Each row is a point. Each copy is the shape, with its points in the same order, turned, moved and blurred by noise. Say if it was mirrored as well.

Shape (7 x 2):
[[ -6  10]
 [-21   4]
 [ 36  18]
 [-50  -7]
 [ 35 -47]
 [-15   5]
 [ 66 -11]]
Copy 1 (7 x 2):
[[ -9  -5]
 [ -8  13]
 [-10 -48]
 [ -5  43]
 [ 55 -32]
 [ -9   7]
 [ 26 -70]]
Copy 1 is: mirrored
Copy 2 (7 x 2):
[[  8   1]
 [ 12  17]
 [ -8 -38]
 [ 19  47]
 [-63   0]
 [  8  11]
 [-48 -46]]
Copy 2 is: only turned

Shape (6 x 3):
[[ 12  38  42]
 [ 20 -11  13]
 [-19  53  -6]
 [-29 -69 -34]
 [ 30 -15  -5]
 [ -9 -24  -5]]
Copy 1 (6 x 3):
[[-35  30  -3]
 [  9   2  20]
 [ -7  22 -54]
 [ 62 -65   7]
 [ 32  14  22]
 [ 21 -22  -1]]
Copy 1 is: only turned
Copy 2 (6 x 3):
[[  6  51  12]
 [-18  -2   4]
 [ 37  30 -41]
 [  8 -86  -1]
 [-28  -5  -8]
 [  3 -28  -4]]
Copy 2 is: mirrored
Copy 3 (6 x 3):
[[ 44 -35 -41]
 [  6 -39   1]
 [ 51  20 -26]
 [  6  -8  86]
 [-10 -30   7]
 [ 15 -19  32]]
Copy 3 is: only turned

Shape (8 x 4):
[[-17 -34 -21  -1]
 [-55 -29  21 -18]
 [ 10  78 -47 -34]
 [ 41 -13 -28 -35]
 [ 10 -38 -23   0]
 [  7  20  -7  24]
 [-15   9  15  30]
 [ 43 -52 -15 -37]]
Copy 1 (8 x 4):
[[  3  18  -5   5]
 [-47  14 -29  24]
 [ 34 -91 -20 -37]
 [ 40 -30  27  28]
 [ 16  16  21  14]
 [ -4 -19  27 -34]
 [-39  -4  18 -27]
 [ 32  -5  33  57]]
Copy 1 is: only turned
Copy 2 (8 x 4):
[[ 22  27 -37 -14]
 [ 41  70 -31  18]
 [-54  36  54 -32]
 [ 26 -10  26 -35]
 [ 31   2 -26 -17]
 [-20   6  -4  16]
 [ -6  19 -19  40]
 [ 64 -17   2 -36]]
Copy 2 is: mirrored
Copy 3 (8 x 4):
[[ 20  -8  -3  36]
 [ 36  22  48  47]
 [-51  60 -18 -31]
 [-47 -31   0  12]
 [ 11 -29  -5  27]
 [ 17   5   0 -25]
 [ 37  12  24 -19]
 [-33 -55  10  35]]
Copy 3 is: only turned

Shape (10 x 6):
[[-36   1   6   1  30  -4]
 [  1 -19  -8 -38 -18  -2]
 [ 26 -25 -42 -21 -18  43]
 [ 65 -13 -33 -43 -35   1]
 [-12 -21  36   9   0  27]
 [  1  44  49 -12  61 -21]
 [ 35  62   7 -69 -19   4]
 [ 14  66  15 -11  12 -11]
 [-18 -26  16  26 -26   4]
 [-24  31  55 -16  52 -11]]
Copy 1 (10 x 6):
[[  8 -31 -26 -49  -8 -15]
 [-12 -27  11  11 -27  -8]
 [-14  14  15  18 -49 -43]
 [-47  16  43  43 -28  -7]
 [ 31  -4 -22 -26 -42  15]
 [-32  -5 -43 -74  21  37]
 [-72  24 -39  32  13  15]
 [-33  25 -34 -22  37  11]
 [ 54 -13   0 -10 -20  -5]
 [-18 -24 -56 -66   7  25]]
Copy 1 is: only turned
Copy 2 (10 x 6):
[[ 22   0  25 -27  12 -25]
 [-18  -6  -1 -23  13  27]
 [  4  -2   4  25  -7  63]
 [-28   0 -46  20  35  68]
 [-14  13  52  -1   4  -5]
 [ 20  55   5 -28  53 -39]
 [-10  62 -67 -25   3  29]
 [  6  42 -35 -13  20 -45]
 [-38 -29  35   6   3  -8]
 [ 23  57  21 -35  30 -48]]
Copy 2 is: mirrored

Shape (12 x 8):
[[ 24  38  17  17   5 -34  57  51]
 [ 48  20  36   1 -34 -28  48  31]
 [-35 -14   9 -45 -34  26  -9   5]
 [ 35  17 -12  33  21  17 -12 -23]
 [-36  38  50  38 -32  24  41  44]
 [ 35 -14  28  18  21  45 -16 -28]
 [ 37 -35 -15  38  -9 -32 -17   4]
 [-42 -20   1 -46  39  -3  -5   9]
 [-13  47  -1 -40  20 -17  59 -27]
 [ -1  40  -5 -45 -23  40   3  30]
 [ 22  22   9  18  27 -22 -35 -18]
 [ 48 -32  16 -20 -35  -6  -6 -20]]
Copy 1 (12 x 8):
[[ 26  13  32  38  67   1  28  -8]
 [ 19  16  11  10  82  19  28  31]
 [-22  21 -33 -15 -34  27  38  24]
 [ 23  -8   4  15   1  17 -61  15]
 [ 22 -23 -39  61  30  23  57   2]
 [ -9   9 -40  19   9  31 -63  25]
 [ 26   5  -7 -29  32 -40 -37  27]
 [-36  45  -8  -9 -27   3  11 -36]
 [ 23  32  35  -3  10  72  16 -42]
 [-15  18  21  32 -24  40  36  41]
 [-11 -24  17 -10  13   6 -47  -4]
 [ -3  25 -17 -42  30  23 -16  55]]
Copy 1 is: only turned
Copy 2 (12 x 8):
[[ 42 -12 -47  44  48  18  -8 -47]
 [ 24 -34 -23  28  80  -2  11 -35]
 [  8   7  78  15  14  14  38 -21]
 [-15 -32 -30  -6 -14  26  26  13]
 [-14 -21  11  66  14   1 -13 -86]
 [ -8 -55  -1 -17 -24   2  57 -10]
 [ 23 -32  -8 -25  14 -10 -20  29]
 [ 53  32  40 -12 -19  28  39 -32]
 [  9  57 -26  19  35  29  60 -39]
 [  7 -10  42  53  28  59  45 -19]
 [ -2 -19 -22 -42   2  43  11 -11]
 [ 10 -35  25 -23  49 -13  42  15]]
Copy 2 is: mirrored
Copy 3 (12 x 8):
[[ 25 -14  72  -1   4 -45 -28  35]
 [ 13 -10  67   4 -20 -69  -1  19]
 [ 25  65   6  14  10  -9  33 -32]
 [ 29 -37 -26 -27 -19   1  12   9]
 [ 20  23  15  -4  39 -55 -67  -3]
 [ 40 -29 -44  17 -33 -13  13 -17]
 [-20 -24  -9  13 -20 -20  43  52]
 [ 35  26  23  41  29  40  37 -29]
 [  6  -1  68 -31  -1  31  -6 -49]
 [ 62  52  28 -34  -2 -16  18 -19]
 [ 19 -49  -3  -5   6  -9  46   7]
 [ -3   6  11  11 -53 -40  55  -3]]
Copy 3 is: mirrored

Shape (13 x 9):
[[ -14   -9   32  -20 -104   28  -17    0    3]
 [ -14  -37    7  -13   26    7  -18   -1   50]
 [ -11   44   30  -50   18   34   -2  -17  -43]
 [  10   -4  -13  -17   21   26  -14    2  -42]
 [   5   -2    6    8  -23    4   -6  -35   20]
 [ -16  -35   13   -9   18   45   22   -6  -26]
 [  -7    4   -8  -22   24   33  -11  -34  -39]
 [  15   64  -10   11   15   35   16  -55  -14]
 [ -17  -32  -15   -6  -97  -46   17   -5  -17]
 [   6  -27  -21  -19   11   23   13   16  115]
 [  -3  -13   71   11   25   13   41   14  -26]
 [  16   12  -17   10    9   -7  -15   19  -29]
 [  60  -37  -17  -20  -28  -30   -8    4  -21]]
Copy 1 (13 x 9):
[[ -6  86  -7 -13  18   8  -2  61  -5]
 [ 19  -7  10  40  39  44 -16 -24  17]
 [-70 -29 -19  15  -8  11  12  29   4]
 [ -4 -25 -54  22  -1 -12  -3  -1   2]
 [ 10   7   9  -7  51 -14   5   8   1]
 [-12 -17 -38 -13   6  41  -2 -23 -14]
 [-33 -37 -50  15  20  -5  19  -2 -10]
 [-21 -69 -10 -14  57 -18  33  36   5]
 [ 32  86  -3 -34  -9 -38  20  -9  25]
 [ 47  -5  10  23  79  69 -40  -9  75]
 [-17 -26  29 -28 -28  39 -36 -15 -29]
 [ 25 -23 -15  12 -10 -28   2  11   5]
 [ 23  17 -31  -7   4 -49 -55 -12  16]]
Copy 1 is: only turned
Copy 2 (13 x 9):
[[ 40 -32 -16  74 -72 -12  26 -52  25]
 [ 37 -36  39  11   7 -22 -28  11  -3]
 [ 56 -11  -5 -16 -61  36  24  -5 -61]
 [ 35  -1  -7   6  -9  53 -16 -10 -33]
 [  7 -23  -1   4 -45 -11 -15 -11  16]
 [ 54 -29  31 -11 -18  49 -13 -36  -9]
 [ 37  -6  -2 -14 -37  39 -29 -20 -46]
 [-26 -21 -16 -48 -59  30   3 -12 -39]
 [ 52  16 -51  30 -35 -21  -2 -58  72]
 [ 10 -94  22   6  45 -54  -7   6   8]
 [ 56 -14  52 -26 -35  56  32   4  27]
 [ 12  22 -17   8  -1  35   4   4  -7]
 [ 41 -11 -57  30  -7  35 -29  15  42]]
Copy 2 is: only turned
